Each row is a point. A path goes straight from each point to the next, and from the last back to the first. The post is the endless flat space through its rows: a point in 2 columns, a line in 3, a plane in 4, and so on, so that a path can go around it. Count how often the path circles the post. Going back the other way cancels.

Post (1 x 2):
[[-3  4]]
Path (21 x 2):
[[ 43  42]
 [ -7  50]
 [-57  33]
 [ -2  21]
 [ 40   7]
 [ 20 -50]
 [-19  -5]
 [-28  40]
 [  8  18]
 [ 52 -15]
 [-30 -48]
 [-60  17]
 [ -6  34]
 [-23  22]
 [-46 -38]
 [ 16 -13]
 [ 20  10]
 [ -4  52]
 [-32  12]
 [-23 -27]
 [ 14 -23]]
Times around: 0

Post (5 x 6):
[[ 14   3   2   9  -9   0]
 [-17  13 -15  16 -16 -24]
 [  9 -18 -16 -28  10  33]
 [  6 -18   5 -16  13  24]
 [ 31  14  14 -27   7  14]]
Path (27 x 6):
[[-24  38   5  -6  10  -6]
 [  1  -8   8 -10  23  17]
 [ 31 -31   6 -27  27  14]
 [ 18 -24  26 -38  18  27]
 [ -5 -15  -3  -2   7  -8]
 [ 18  -8  11 -11  30   4]
 [ -1 -47   6  -9   8   4]
 [ 39 -20 -44 -19 -23  39]
 [ 12 -15  13 -12   7  30]
 [ -2  34  23 -10  21 -13]
 [ 16  -8 -19   7   0  12]
 [ 12 -21  57  14  14 -29]
 [ -5  13  13 -21 -10 -11]
 [ 23 -33 -16 -14   4  34]
 [ 27  17 -17 -37  21   7]
 [ 12  39   6  -8  -3 -14]
 [ -2 -41   8   3   3  49]
 [-13 -28  22 -20   3  18]
 [ -2  -5   7 -18 -11  22]
 [  6  15  22   6   7  15]
 [ 17 -46 -17  27  13  47]
 [ 33   5   2 -26  21  -7]
 [ 15  -1 -10 -14  -8  -9]
 [ 38  25   8   3  13 -10]
 [ 36 -24  13 -16  31  60]
 [  7   2   0  -2 -20  32]
 [ -1 -34  12  11 -28  29]]
Times around: 1

Post (11 x 12):
[[-21  -3   2  15  -1   2   9  14   1   6 -12   6]
 [ -2 -20  -3  -3 -15   3 -11   3  -1  10  -5   3]
 [-10 -14 -13  15   7   8 -18   0  -9  -2   8  -8]
 [ -6 -15  10   6 -15   4 -24  -2 -14   2   7 -22]
 [ -2  -6  16   8 -12  -2  -2  -1 -11   3   4  16]
 [ -7 -21 -15  -4  -2   1   9   6 -10 -12  -8 -16]
 [  9   3 -16 -12  -3  -7 -60  21   7 -28  32 -32]
 [  0  31  42  -5   8 -15  24   0  34  37  11  25]
 [ -3  34   8  -4  22  10  18  27   2   5 -15  17]
 [-19  -8  -5 -21  12   1   6  26  15   4  18  -3]
 [-12  -4 -13   5 -15   1  -6  -7  -2  -1  13  -7]]
Path (26 x 12):
[[ -8 -15  -2  -5  24   7  -1  28   4 -16 -14  24]
 [-14 -14  18  -4 -30   8   4  -5   3  29  12  29]
 [ -7  -7  38   6 -20 -10   0   8  20  48  25  14]
 [-31  -7  -1  28  11 -10 -17  16 -15   3  -1 -39]
 [-10  -7 -31 -19  -3   0   7   8   7 -13 -35  -5]
 [  8  -1   0  -4  19  16  18 -14   4 -10 -16  -4]
 [ -6  38  19   5  16   8  40  22   2  -8  10   5]
 [ -5   5  11   8 -16   3 -29  27 -18  -4   6  14]
 [  7 -19 -32   2  23  -2 -11   4 -20 -19 -23 -16]
 [ 12   9  22 -11  29  11  11 -12   1  11   5  17]
 [ 10   4   6 -21  -3  10  13  12  15  -3  -6  -6]
 [-16 -15 -17  -5  28  20  14  10  13 -11 -16 -10]
 [ -5  -7 -19 -17 -12   0 -35  -3 -23 -38  13 -40]
 [  2 -42  15  15   9  -2  -7  13  -5 -13 -12  18]
 [ -6 -26  15  11 -12   5   1  13 -20   5 -13   4]
 [-14  27  14   6 -14  -3  33  24 -19   8 -15  24]
 [  2  15   6  -7  13  -9 -23  12   1  21  22 -13]
 [ -9 -19  15  20 -20  10 -13   6  -4  37   2  12]
 [-20  -6  16  -1   2  22  22  15  24  37 -14  22]
 [ -1  -4  11 -24   4   0  -2  15  26  10  -9  19]
 [-11  18 -18  -3  -8   6   6  15 -26 -11 -17  22]
 [-16  -1  23  11   1  -3 -24  -3  -1   4   6 -22]
 [-22  -3  11  18  -7 -11  28 -10  18   9  -2   4]
 [ -2  -1  -2 -10  13   1  15  13  32  23  20  17]
 [-25 -30  33 -32 -14  -3  -1  21   9  37  31 -10]
 [ -7  15 -21  10  -1 -11  11   9 -20 -36 -19  16]]
Times around: 3

Post (17 x 18):
[[ 22   9   7  26 -10  -4 -10  -7   3  14 -12  19 -16  20 -22 -21 -33 -11]
 [  7   4  15  -2  -3 -14  13  -6  14  17 -23  15  11  -3   6 -11  -1  -3]
 [  6  -8  17  -6  -9   6  -9  -3  -4   9 -27 -11   7  15  16  10  12  21]
 [  4   2  13  -3   8   1  -5 -18 -33 -19 -19  17  20   9  -8 -15   1  11]
 [  4 -14   6 -17   4  12   0  -1 -56 -27 -14 -15 -21   2 -37   2  32  -4]
 [ 26  10 -15   4  -3  19  -4 -10 -22  -4 -19 -27  -3   2  10  -5   5  -6]
 [ 24   0 -16 -10 -12  -4 -12  24 -10  16   3  23  12  22 -18   0  -4   5]
 [  3  15  -3 -12  -7  -7  -1   3  12  12  19  10  14  -3 -12   3  23 -28]
 [-12 -12  16  -1  -8  -9   1 -22 -25  -2  -7  19  12  -3 -17   8   4 -32]
 [-26 -10   7  -6   5 -18 -17  20   2  20  17   1  -5 -18   8   0  -2  -6]
 [ -2  -5 -29  -5  11 -18  -6  -5   9  18   2 -15   6  10  11 -14  11  -1]
 [ -1  10 -37  27   1  -8 -12  11  12  -3  -9   4   6  19  20  13   4  11]
 [ 14   1   7  -5   1 -30   1  14  -4   7  34   1   3  10  46  -1  39   2]
 [-12  -7 -41  23  11  -9 -24 -13  13  14 -11  34  -5  12  16  19   8 -10]
 [ -3 -25  23 -14  -8  -7 -19  17  19   2 -13  -2   1   0  10   1  -3  -2]
 [ -9  -4 -12 -16  -7 -15  -5   9   4   3  10 -12 -25   1  32  13   0  10]
 [  4  -1 -25  16 -10   8  -5   5   7  14  39  32   0  -6 -16   8  11 -18]]
Path (28 x 18):
[[ -2   3  -5   2   7 -17 -13  16  -4  30  -9  28   7 -13   5   1 -16   0]
 [ -1  -9 -30  -8 -16  -7  10 -23   9  -2  -2 -39  21   7  11   4  12  -4]
 [  4   9 -39   8   1 -20  -6   4  -4 -15  14   0  13  22  39  -6  50  -7]
 [ -7   3  18 -21  -4  -8  -1 -19  10  -9   9   3  -2   5   8 -11  10  -9]
 [ -2  18 -18  -1  17   4  17  -7  -8 -14  10  -1  17 -26  32  20  26 -24]
 [-11 -10  15  -6  -9   8   6 -19  -5  -3  24  12  15 -31  -8  -3 -18   2]
 [  0  -2  -7  10 -28   4 -12  12 -59 -12 -17  13   5  13 -16  38 -19   9]
 [  4  -9 -24  -2  12   1 -33  11 -40  -6  17  -7 -32  13 -40   4  53 -43]
 [-20 -15 -40   3  17  -5   1  11  29 -19  24   1 -33 -13  19 -24  23  -6]
 [-24  -9  10 -26  14   3  16 -12  -6  -8  29  21  -3 -20 -13   8  27 -14]
 [-19  -3 -41   2  22 -29  -6 -26  11  11 -43  21  16   9 -11  13  -1 -21]
 [ 26  27  -1  -1 -26 -31  19  20   0  25  12  -7   6  30  26  10   9  35]
 [  4   7  -4   7 -17  17 -39  -2 -10  11   0  10   1  20  -5  16  30  -6]
 [-11  19 -32  -5  -9 -16  27  -6  -9  -3  11  -1  13   6  21  11  18  -2]
 [ 19  35 -25  32   6  -6 -10   3  27   0  16  13   6  29  -1 -20  -4   4]
 [  9 -13  39  -2 -15   4  -6  32  26   4  24  14  -1  -6 -33   4  14  -5]
 [ 16   8  14 -12   1 -30  21  -6  -3  11 -12   2  33 -14  14 -25 -10   8]
 [  7 -17  30 -28 -17 -13   3 -20   4 -22  12  31  13  10   5  -9  13  -4]
 [-20  -2 -24  -6  19 -12 -11   3 -19  18 -48  -6  13  -4  24 -28 -38  23]
 [  1  -4  -3 -17 -12  -5  -5  -4   1  29 -41  -1  -5  26  -4  19  -6  -7]
 [-23 -12  -9  30  10   2 -11 -18  -2   9  30  13 -13 -19   6   1  -1  -7]
 [ -9  11 -10   0  29 -40   7  -9   2  16   9  14  -5 -38  34 -15  17   1]
 [-10   9  10  -5 -14 -28  12   5 -20  11 -12   7  40 -24  44   5  -7 -12]
 [  1  19 -44  11   2 -26   3   2  -1  12   6 -12   7  33  27  -1  28  13]
 [ 22  29 -10  -3 -22 -18   0   4  -4   6  -9   5  -4  21  25   9  24  -6]
 [ -5 -18 -17 -14   5 -12 -28  14  -8  -3   5   3 -15 -11   0   3 -10  -2]
 [  1  21   9  32   7 -13   6  19 -16  15  14  33   3  17 -60  11  32  -8]
 [ -5 -25 -15   5 -16   6  -5 -11   9   6   3   0  14  28  16  39   7 -11]]
Times around: 4

Post (17 x 18):
[[ 15   8 -20 -33  22  17  19 -36 -22  -1  27 -35  13   7  -5  22  20   1]
 [  8   6  13  -6   7  -9   4  19  -9  -4 -12  25 -30 -22   9  12 -20  17]
 [  4  -2  -1 -12   1 -30   7  33  12  -4  15   6  -5 -18 -10   2  -8  22]
 [-16  -6  14  -9   9  19   7 -15 -34  20  29 -40  15   9 -16  13  11 -26]
 [ 28   3  -7   1  11 -18 -17  17  25   2  -6  22  -6 -18  -8 -15 -10   5]
 [ -6  -1  -1 -40  -2   3  13 -19 -28 -11  45  -8 -18  26  11  -4   3 -33]
 [  2 -13  16  18   3 -29  26 -16 -17  -2  -4  -4   9   5  17 -11  19   6]
 [  9   2  16  -3   8  -5  11   5  24 -14  14   3  -7 -22  -1 -15 -21  23]
 [ -7  30  -3 -18  10 -11   9   3  18  13   3  -2  -2 -28  16  -4 -17  13]
 [  5  13 -16 -18  -9  -9 -13  -1  23  -9  -8  -9 -27   4 -17  -4 -26  11]
 [-13  -9  30   3  11  -6   0   7  -6  -3  10   8  -1  22  13 -16  32   7]
 [-24 -33  38  14  -1  -9   9 -12   1   3   5  35  33   5  13   8  26  -6]
 [-11   6 -39   5  19 -13  -5  -4   6 -10  25  -8  -6 -19  -4 -15 -29  19]
 [  0  10  -6 -26  18  -8  -8  15  14 -17  -8 -10 -11 -37  -2  -1  -6   5]
 [  3   5   4 -28   5   8  30 -19 -36  -9   0  14  14   2 -20   8  12 -12]
 [ 13  40  -1  -9  11 -13  -3   8   7 -19   7   7   6  -7   0  16 -12  10]
 [ -6 -11  50  12 -13 -23  18 -28 -29   4  12  20  18  -3   2 -12  48  -1]]
Path (27 x 18):
[[ 38  24 -24 -16 -14   7  -2 -23 -51 -47  40  -2  -8  38 -29  26   7  12]
 [  2  -5   2  -2   8 -32  30  -5 -24   4  15   8  -1 -26  14  -4 -11  31]
 [  8 -13  -9  -9 -14 -60  25  -9  -7   0  27  31 -28   4  -4 -12 -17  25]
 [ -2   3  29   3 -19 -23  27  -8 -31  10 -12 -31 -28   3 -18  -5  14   9]
 [ -4  13 -12  11   3  22 -25  18  -2 -15  22  38  -3  11 -11   4 -13  -7]
 [  8  -4   5  23  -8 -15  29 -10 -41  -3  32   3  21 -53   5  -4 -16  21]
 [ -3   4  -6 -39 -14  -6   4  -8 -43  16  10   9 -14 -12 -30   4 -20  -3]
 [ 18  12 -14 -18  37 -31  17  -5 -19 -43  20  -7  -7 -16 -31 -10   9  15]
 [-27 -32 -24  10   9 -18  18   1  34  -9  -8   6   1  -2 -16 -10  -8  13]
 [ 21  18  47   2 -17 -28   6 -16  17 -35   9  46  -5 -12  45 -29  40 -16]
 [  9 -11 -26 -27  -4  -2   6   7 -13 -29 -13  -8   8 -16 -48   4 -12  -9]
 [-15 -35  29 -20  11   5 -14   3 -24 -31   8 -11 -42  -3  24 -16  11 -18]
 [-31  -3   0 -30  -8  -4 -17 -14   2  21   1  -9   7 -11 -26  50 -25  -3]
 [ -1 -14  31 -21  -7 -18   1  14   4  -2  -8  29   7   8 -24  -5  38 -13]
 [-17   3  39 -17 -15  12  -6  11  -1   4  -3  29  10 -21 -44  28   4 -15]
 [-15  -4 -25   9   1   7  21   2  -4   7 -20 -28 -10 -17   9  -5 -10  20]
 [-26   9 -35 -38 -16   3   5 -21 -47 -14  13  39 -10  16  19  19 -16 -22]
 [ 40 -26 -17  21  30 -19  -8  15 -28   1  25   1   2 -21   7   9 -22 -17]
 [ 19  21  12  -6  18 -12   7 -22 -28  -3 -11 -26 -29  17  -8  15 -12   2]
 [ 14 -14  18  -2  -5  -8  16 -35  27   0  16  -5 -42  24  26 -17  21   4]
 [ -5  24   2 -18  -6 -11  11  12   9  27  -9  -9  -9  -1  12   7  19  -1]
 [ 23   7  15  -9 -10 -11  16   0 -32   6  17  15   8 -38 -16 -30   3  15]
 [-11 -28  12 -40   2 -24  -7   4 -15  -6  -9  23 -14  -1  21 -19  32 -11]
 [-25  -5   9  10  18 -16 -11   8  29  14   2  -6  20 -26   2   9 -14   5]
 [ 16  18 -10  -2  27 -14   1 -19  11   2  15 -46   4  10  10 -10  36  -1]
 [ 19  -5 -18 -26 -23 -18  25 -15 -26  -3 -16   1 -25 -23 -19  -3  10  -7]
 [-10  19  23 -15 -26 -11 -15 -27  20 -33 -17  24  22   6  20   9  27   4]]
Times around: 5

Post (17 x 18):
[[ 10  -5  21  -6 -10 -16   5  -1 -20  -5  35  11  -4   8  11  -9  24  -6]
 [ -9   1  10   4   1 -25 -15   8  -8  -2 -18 -10   1  12   8 -39 -14  -5]
 [ -2 -23   3   1 -42  22  21  20   9   0   5 -17  11 -25 -38   3  -5 -14]
 [ 17 -17 -34   8 -33  33  -5  -2   2  20  -9  -3  20 -20  -6  24  13  15]
 [ 12 -13   5 -10  -7  -5  18   5   4 -10   7   6  10  22 -26  27  -3   7]
 [-11  -7  -6 -19 -22   4 -18   1  18   9   5   3 -23  14   7 -11 -18  -8]
 [ -2 -10 -20 -16  -1   4   8   0  -4 -12   2  17  -9  -7 -17  -4  15   0]
 [  9  -5  13 -17   5  -9  19 -16  -7 -21  -4   3  -7   6  20  -2  -6 -20]
 [ -9  17   4   5  12  -8  10 -17 -11  -6   2 -13 -28  28   9 -30 -15 -25]
 [-12 -16 -10   4 -27   1  -8  18  -1 -21 -11  -8  -6  33  18 -26   1 -16]
 [  0  27  -4 -21  -5 -10  23  -7  -2 -14   7   6  23   8  -2  -4  12   2]
 [-12  12  -2  22  10  13   0   9  11  -4 -12   7 -21   7  27 -19 -17 -10]
 [ 14  24  -4 -23   7   6   1  21 -15 -10  -8  -1 -38  24  17 -34 -11  -8]
 [  1  -2  -2 -15  22 -29   3  12   9  -1  17 -19 -22   5  12 -22  -3   4]
 [  4 -11 -15 -13   1 -12   7  12 -22  -6  17   6  34   6  -6  24   1 -16]
 [ 11 -13 -28  10 -41  -9  18   1  -6  10   7  16  11  -6  -7   3 -10  -2]
 [-14 -34  -6   5 -36  23  35  -3 -18  12   8   4   8  -9 -18  28  -7  15]]
Path (25 x 18):
[[-18  24   2   0  15 -19   6   2   7 -41   7  -8  22 -13  15 -24  10   3]
 [ -9 -21  21  31 -24 -18  -8   9  23  20   4 -27   8  16  -4 -33 -14   4]
 [ 13  -7   4  -4 -29  17  13 -12  14  14   6  16 -15  20  -2   3  10 -19]
 [  0   1   1  -6  -4 -26   3  15 -27 -11  38   3  24  26  18 -23  31  -6]
 [  3  38 -21 -33 -14 -25  33  12   7 -31  -7   4  27  20 -15 -15 -21  17]
 [  5 -35 -20 -10 -12 -26   9  40   6  -3  21  15   2  14   6 -20 -18  -2]
 [ 12 -10  20  -2  30  -1  26   7  -1  20  -8  -1   6  -3 -24   9   9  22]
 [ -7 -19 -10  -3 -22  32  17 -40 -13   8 -17  11 -31   9  35  -2  10 -10]
 [-36  11  -3  12 -22  -5   6  14  27  19 -11  -8  37  -6  -4  -9   1  32]
 [  5  -6  -5   2  -9  14  19 -17  -3  16 -10 -10 -34 -44 -28  -8  -8  -1]
 [  1  20 -31 -34   1  -6   0   3 -28  13 -12 -16   8 -19   0 -26  22 -11]
 [-32  -4   3  10 -20  10  33   3 -34  -8 -13  26  -9  25 -14  -1  13  -7]
 [-18 -12  -9 -18 -23 -13 -12  -7 -27  -9 -13   0  -3  20  -3 -19   4  -4]
 [ -6  -4  10 -17  23 -50  37 -10   5 -34   6 -29   9   3  20 -15 -19   8]
 [  4  -7  -6 -47  -2 -11  13  18   2 -25  -4  -8  -1 -33  -7 -43  13  -8]
 [  1   1  -7  51 -31   6  13  18 -24  16   4  -5  16 -16  30 -30  13 -15]
 [-10 -18  16  -1  26  15  39  25  -5   5  27  21 -14 -13 -34  31  18   9]
 [-19  23   6 -30 -10 -18  11  -9  15 -14  -3   6 -28 -23 -10 -41  -2 -13]
 [ 23  -5 -34  -4   8 -43  -3   4  29  -6   7 -12  10  -7  -6  14 -33  11]
 [ 12  17 -13  -8 -34  12  -1  13   8 -19   8   3   6  -6  -1 -11  13 -21]
 [ -4 -15   9   4 -52  26   3  11   7 -17  -7 -27   7  -8   5 -16  38 -15]
 [ -5 -24  29   3 -16  -7   9  -4 -30  33  18  -7   3   6  39  -6  10  13]
 [-19 -29  32 -11  18  11  18 -11  -5  20  30  -4 -52 -15   3 -19   1   5]
 [  4  19 -14  11  19  -5   6  22 -20 -15 -29  19  36  13  -1   6  -6 -41]
 [ 21  20   4 -19 -12  -9  18  42 -60 -18  -8  16   8 -12  22 -26   6   1]]
Times around: 2

Post (17 x 18):
[[  9  18 -16  43  12  -3  17  -2  18  17   4  -1  -9   2 -50   6  25  26]
 [-21 -21   5  -9 -12   3  -2 -19 -16   0  15  28   7  22   9   1   9 -15]
 [ 27 -21  -7  -6  17   2  -7  -6   9  14  -1  -4 -10  31   9  -8  -9  11]
 [ 27   4 -27   4   6 -26  15  -4   4  21 -24  56  -1  30   4 -16 -16  13]
 [ -6  -4   0 -12  17  -4 -27 -10  -3  -3  11   2  10   4  12 -16 -10  -9]
 [ -9  -7   2   6  33  -7   7  -5  -4  -8   0 -19 -10 -19  27 -16  -4  21]
 [  3   0  16  -5  -9  13  -7 -17   7   6   7 -19   4 -15  12  10  10 -14]
 [-24  -2  15 -18  -6   4   8 -21   2   8   7  22  13  33  -8  -7  -9 -33]
 [  0   4 -21 -14  13 -27  -8   2  -3 -14   0  -3  12   3   9   0 -17   3]
 [ -2 -15 -11 -17  -3   5 -14 -18   5  18  -4  11   6   0 -35  -1   7 -12]
 [-18  -2  -8  -5 -17   7 -12   2  17  -2   3 -15  16   2  -3 -17   3   5]
 [ -9 -12  15  15 -17   4   6  12  -3  -6   6  -2 -50  12  -1 -16  29  -5]
 [  1   3 -12 -13  21 -20   1  10  11  12  14  31  14  -6 -22   1 -18  15]
 [ -7  16 -12  -9  -6  13 -12  -5   1   8   1 -14  -3   3 -16 -14 -16   9]
 [  3   1  -6 -14   1  -3   6   3   2 -26   9   9   8   3  -8 -10 -19   7]
 [ -7  -5  34   6  15   4   5  10  -8  -7   2  -6  13   7  -4   4   2  -2]
 [ -7  -7 -11 -15   5  11 -15   7  -6   8  16 -12  22   3   2 -12 -11 -16]]
Path (29 x 18):
[[-17   4  36  -8  -8   4  -7  18   0 -14   2  11   7  -3 -16  -5   8  -7]
 [-31  22  18  27   7   3 -18 -14  21  10   2  -3  20  14  20   5   5   8]
 [ -3  17   0  14   3 -14   1  -2  10  -3 -28  11   9  29  -7 -30 -19   1]
 [ 17  -9  -2  12  -4   7  -9 -35  21   7   7  10 -20  14 -13 -12  14  11]
 [-19  24  27  11  32  -3  13 -33  11  -5   4   8  21  -4 -29   0   1  21]
 [ 20 -49 -45 -33   1  -5 -12 -29  -2  -3  25  17   0  15  22  13   7  -7]
 [  2  -8 -10   5  17   4  -9  36  20  -3  -9 -24 -26  -4 -19 -15   0   6]
 [-19  -4  17 -12   9 -10 -14  -8  15   5 -16   0   6  25  29 -20  -5 -25]
 [-53 -20  -2 -25  -2   0   5 -14  12 -11  26  23  28  -1  -1   1 -31  27]
 [-24 -35 -14 -10  -7  15 -14 -13 -10  21  27  -9   7  18 -43  -1  15 -25]
 [  0  27 -51  11  14   6  16  -7   1  22 -11 -10  11   4   2 -47 -23  23]
 [ 12 -40 -43 -21   0   6  -1 -31 -23  28   5   8  -9   8  11 -13   3  34]
 [ -7  -4   9  -8  23 -36  -4   5   1  -2 -22  21  -4 -12   6  -5  14  -1]
 [ 12   1 -19   6   0  26  -3  19  27  28   9  10 -12  60 -20 -42  -3 -10]
 [  3 -38  -6 -28  -7  22 -22  19  -3  15   0   7 -27  30   9 -29 -21  -8]
 [ -3  -6  20 -13  -6  22  -4  11  -5   1  -4 -31 -23   5  -4 -36 -21  -5]
 [ 14 -14   4 -28  13 -26 -12 -13   7  -3  31  31  13  28  -7  -3   3 -35]
 [  5   5 -22 -10 -22  10   3  22  12   3  24  22  25  32  -1 -19  16 -37]
 [-13  20 -21 -13 -28   9   6  22  11   3  -7  40  13   0   0 -27 -20  19]
 [ 22 -26 -28   4  29 -31  -2  31 -19 -21  15  44  -8   8  -3   6  -9  25]
 [-17 -53   3 -19 -12 -14  15 -27   4  -5   3  32  18 -38 -33  11  15  -6]
 [ -8   0  -4   4  27 -14   2 -42 -27   1 -12   9  -5 -17 -23  -7   9   9]
 [  9 -27  -7  -2  42  -8   3 -49 -10  11  -8  38  21  30   0 -13  10 -19]
 [-17   4  24   9  14  12  19  -9   1  14   5  10  15  23  -3 -29   9 -16]
 [ 24   3  -4  -6  17  -6  -6  51 -18  -7  13   9   5  22  -8  18   1   3]
 [  5 -22  -6   8  47   0 -11 -12  13  24  14 -15   3  -8  10  18   4  11]
 [ -3   1  -2 -22  -9 -11 -20  11   4  14   3  -3 -25  11 -19   4 -19  -1]
 [ 20 -18  25  20  18  -9  -1  11  24  18  29 -23  14   3   0   9  22   7]
 [-21 -10 -20 -37  28  -8   0 -12 -13 -18  35   7 -25  13   1 -35 -29  29]]
Times around: 5
